Rows are points. Each copy is the shape, with its points in the same order, turned, moved and blurred by noise. Is it also mirrored, or only turned?

Shape, 9 rows:
[[  1.6   3.0   0.1]
 [  0.3   0.1  -2.4]
 [ -6.7  -1.4  -3.7]
 [ -7.4  -3.0  -3.9]
 [  3.7   0.5   6.3]
 [-11.4   2.9  -2.7]
 [  5.4   1.4   3.2]
 [ -0.4   1.0   0.8]
 [  0.2   0.9   0.0]]
Copy 1, 9 rows:
[[ -2.3   1.8   0.4]
 [  0.5   0.3   2.3]
 [  2.3  -7.0   1.5]
 [  2.9  -7.6   1.0]
 [ -0.8   5.8  -5.9]
 [ -3.2 -10.9   0.3]
 [ -1.5   6.0  -2.3]
 [ -1.1   0.8  -2.6]
 [ -0.8   0.6  -0.4]]
Copy 1 is: mirrored
Copy 2, 9 rows:
[[ -1.2   1.0   1.5]
 [  2.1  -0.6   0.4]
 [  3.5  -8.2   2.1]
 [  3.9  -9.4   1.1]
 [ -6.6   1.2  -3.2]
 [  1.0 -10.8   7.4]
 [ -3.3   3.6  -2.1]
 [ -1.7  -1.6   0.4]
 [ -0.8  -1.0   0.6]]
Copy 2 is: mirrored

Shape (8 x 4):
[[ 4.4  0.4 -0.1 -4.0]
 [-1.0  2.0 -4.1 -4.1]
 [-3.9  1.4  4.7  3.5]
 [-4.7 -6.0 -2.3  6.9]
 [ 0.6  1.1  5.4 -1.9]
 [-4.5 -9.1 -4.2 -3.0]
 [-4.1  1.0 -1.4  0.2]
 [ 1.8 -6.0  3.3  4.5]]
Copy 1 (8 x 4):
[[ 2.3  3.4  2.9  4.1]
 [ 5.4 -1.7  0.6  2.1]
 [-2.7 -1.8  4.9 -5.2]
 [-7.1 -4.9 -3.9 -2.7]
 [-1.1  1.6  7.4  0.3]
 [-2.5 -8.0 -2.0  6.2]
 [ 1.1 -3.6  1.0 -2.7]
 [-8.2  1.0  1.5  0.2]]
Copy 1 is: only turned
Copy 2 (8 x 4):
[[ 0.9  3.6  2.4 -2.1]
 [ 2.4  3.3 -4.0 -2.3]
 [-7.9 -1.5 -2.4  2.6]
 [ 0.0 -5.0 -3.9  9.2]
 [-4.7  0.4  1.9 -2.1]
 [ 6.8 -6.9 -2.0  1.7]
 [-1.3  0.0 -5.1  1.0]
 [-1.9 -2.4  4.6  6.4]]
Copy 2 is: only turned

Shape, 9 rows:
[[-6.6  3.5 -2.3 -7.0  8.7 -1.8]
 [ 3.4  4.1  0.5 -0.1  0.6 -0.4]
 [-3.5 -6.3  4.1  1.9 -0.8  2.1]
 [-0.9 -7.4 -0.6 -2.9  2.6  7.3]
 [ 3.4  0.3 -4.9 -2.7 -3.8  8.5]
 [-1.1  2.3  1.3 -3.4  1.9  0.7]
 [ 0.8 -4.7 -2.7 -1.3 -2.8  0.2]
 [-8.2  1.1  4.2  2.3  4.2  5.7]
 [ 3.7 -1.3 -6.2 -0.2  3.6 -2.4]]
Copy 1:
[[  3.3 -10.8   0.2  -6.5   1.8  -0.6]
 [  3.1   2.1  -4.2  -2.8   2.0   3.7]
 [ -5.9   1.4   1.4   4.5   1.9   0.2]
 [ -6.8   1.0   6.6  -4.1   1.0   0.9]
 [  2.1   4.9   5.0  -5.3  -4.0   6.6]
 [  2.4  -2.2   0.1  -2.5   2.9   1.8]
 [ -2.1   2.1   0.0  -1.7  -4.3   0.2]
 [ -2.0  -5.6   4.5   2.5   6.4   6.0]
 [ -1.8  -0.9  -5.2  -6.7  -4.0   2.1]]
Copy 1 is: mirrored
Copy 2, 9 rows:
[[ -3.6   3.7 -12.5   0.2   3.4   2.5]
 [ -2.0   1.0  -0.3   4.9   2.9  -3.2]
 [  0.8   1.1   3.2  -4.0  -2.0   3.3]
 [ -4.7   2.7  -0.2  -8.2  -3.5  -2.2]
 [ -2.0   2.8  -0.6  -0.5  -4.8 -10.7]
 [ -2.1   3.8  -3.3   1.9   1.5  -0.6]
 [  2.4   0.2   0.4  -3.9   1.1  -4.6]
 [ -4.2   1.1  -3.0   1.5  -6.5   6.4]
 [ -2.3  -3.7  -3.4  -1.5   5.4  -5.6]]
Copy 2 is: mirrored

Shape (13 x 8):
[[-3.0 -2.4  5.0 -0.7  1.7 -2.4  2.9  8.2]
 [-8.7  4.1  0.0  0.5 -0.4 -5.2  1.9 -1.4]
 [ 4.9  2.8 -3.2 -1.8 -6.6  4.3 -1.9 -1.8]
 [-4.5 -6.6  2.4  3.2  1.0 -2.0  3.0  2.9]
 [ 0.0 -1.5  2.1 -2.4 -7.8  4.1  0.7 -2.8]
 [-5.5 -3.0  3.6  5.5  0.4 -1.9 -1.1  5.8]
 [-4.9 -4.6  5.4  0.3 -4.5 -7.5 -4.1  8.2]
 [-7.0  1.3 -1.2 -1.8  0.1 -2.3  0.0 -3.4]
 [-4.3 -1.2 -1.7 -0.2  2.6 -3.9  2.7 -5.3]
 [ 2.2 -0.3 -3.3 -1.8 -3.6  0.0 -2.1 -2.3]
 [-2.1 -3.7 10.4  3.6  3.0 -3.5 -1.3  4.0]
 [ 4.7 -0.5  0.2 -4.3 -7.3  0.2 -0.7 -0.3]
 [ 1.0 -1.3 -2.1 -5.9 -1.6  6.6 -3.0 -3.4]]
Copy 1:
[[ 0.3  0.5 -0.3 -6.7 -6.1 -5.7 -4.7  2.0]
 [-5.4 -4.9  4.4 -0.8 -1.5  0.7 -4.8 -3.2]
 [ 0.5 -1.1 -8.4 -4.1  5.4  4.5  4.0 -2.4]
 [ 1.5  2.7  1.7 -4.1 -4.3 -5.7 -2.2 -3.5]
 [ 3.6 -3.1 -3.8 -7.3  4.7  0.9  1.3 -5.5]
 [-2.1  1.9  4.1 -5.3 -1.8 -7.0  0.1 -0.5]
 [-5.1  3.2  0.6 -6.4  2.1 -8.7 -7.0  1.0]
 [-1.9 -1.1  2.6 -1.0  1.0  4.9 -5.0 -3.7]
 [ 1.4 -1.4  2.0  2.5 -3.1  1.7 -5.6 -4.7]
 [-0.6  0.6 -5.4 -0.2  4.4  2.1 -0.3 -3.3]
 [ 3.2 -0.4  4.1 -3.7 -1.6 -9.7 -3.0  4.2]
 [ 1.8 -2.1 -9.0 -3.8  5.4  0.2 -0.9 -1.8]
 [ 5.1  1.9 -3.8 -4.6  4.3  7.2  0.8 -2.1]]
Copy 1 is: only turned
Copy 2, 13 rows:
[[-0.3 -6.4 -3.5  1.2 -0.6  0.4  3.5  9.1]
 [ 1.2 -4.8  0.1 -9.1 -1.8  1.3 -1.6  1.3]
 [ 5.3  2.1  1.0  5.0 -5.3  2.6  2.9 -6.3]
 [-3.2 -0.2 -0.5 -1.5 -1.3  2.5  1.0  8.7]
 [ 5.3  3.3 -2.1  1.9 -7.5  4.6  0.2  0.1]
 [-1.8 -4.1 -0.7 -1.1  2.1  6.2  0.1  7.2]
 [-4.8 -8.7 -7.1  0.4 -3.3  6.3 -2.7  6.0]
 [ 0.8  0.2 -2.8 -7.6 -1.7  1.5  0.5  0.0]
 [-1.4  2.8  0.0 -6.1 -0.1 -2.4 -1.7  1.3]
 [ 0.5  1.8 -1.6  1.9 -2.8  1.3  1.6 -4.3]
 [ 0.4 -3.3 -4.6  2.5  3.6  3.1 -4.8 10.4]
 [ 2.8 -0.2 -2.6  5.6 -7.4  0.8  0.4 -2.6]
 [ 5.2  6.1 -5.2  1.5 -2.5  1.9  4.9 -2.8]]
Copy 2 is: mirrored
Copy 3, 13 rows:
[[  3.5  -2.8  -1.5  -1.1  -6.8   3.8   4.9  -2.5]
 [  4.4   7.8  -4.0   1.2  -4.2  -2.9   1.4   0.2]
 [ -7.8  -1.8  -3.1   2.2   3.2  -1.0  -5.2   1.5]
 [  1.3   2.3  -0.8  -0.5  -4.7   6.3   6.6   2.9]
 [ -8.4   0.2  -7.0   2.1  -2.2   0.9  -0.4   3.1]
 [  2.0   0.0   2.8   1.4  -5.9   1.7   7.0   2.7]
 [  3.8  -3.2   0.4   6.5 -11.9   3.2   2.8   3.2]
 [  1.8   6.9  -4.2  -1.4  -3.8  -1.4  -1.2   2.9]
 [  1.2   9.9  -3.0  -1.6  -2.2   3.5  -0.7   1.4]
 [ -3.8   1.8  -2.2   1.4   0.6   1.8  -5.2   3.0]
 [ -1.3   0.9   4.0  -0.4 -11.3   3.9   6.2  -2.5]
 [ -6.4  -2.4  -4.9   3.8  -1.5   2.7  -5.3   0.5]
 [ -7.5  -0.2  -4.5  -5.2  -0.4   0.4  -5.4   5.2]]
Copy 3 is: mirrored
Copy 4:
[[-1.6 -1.0 -7.9 -4.0  3.0  1.1  2.1  4.1]
 [ 4.8 -3.0 -1.4 -3.4  0.1 -9.0 -1.5  5.7]
 [ 0.4  1.5  5.3  5.3  0.4 -0.3 -5.5 -4.0]
 [-3.5 -0.5 -1.7 -7.6  3.6 -0.4 -0.8  6.5]
 [-0.6  4.9  4.8 -0.4  3.3 -2.6 -0.9 -3.1]
 [-0.3  2.2 -4.3 -4.4  2.9  0.6 -2.1  9.7]
 [-3.2  7.0 -9.8 -4.3 -1.1 -2.9 -2.5  5.7]
 [ 4.7 -2.0  1.3 -5.4 -0.7 -6.2 -2.8  2.2]
 [ 0.7 -5.2  3.4 -6.6 -1.5 -5.3 -2.0  3.5]
 [-0.8  0.1  3.6  0.2 -1.7 -1.4 -5.9 -1.6]
 [-1.9  3.0 -4.0 -5.1 -1.8  2.7  4.4  9.1]
 [-3.3  2.9  1.5  2.7 -0.5 -1.7 -2.6 -5.0]
 [ 3.4  0.9  5.7 -2.6  0.3  2.4 -4.3 -5.8]]
Copy 4 is: only turned
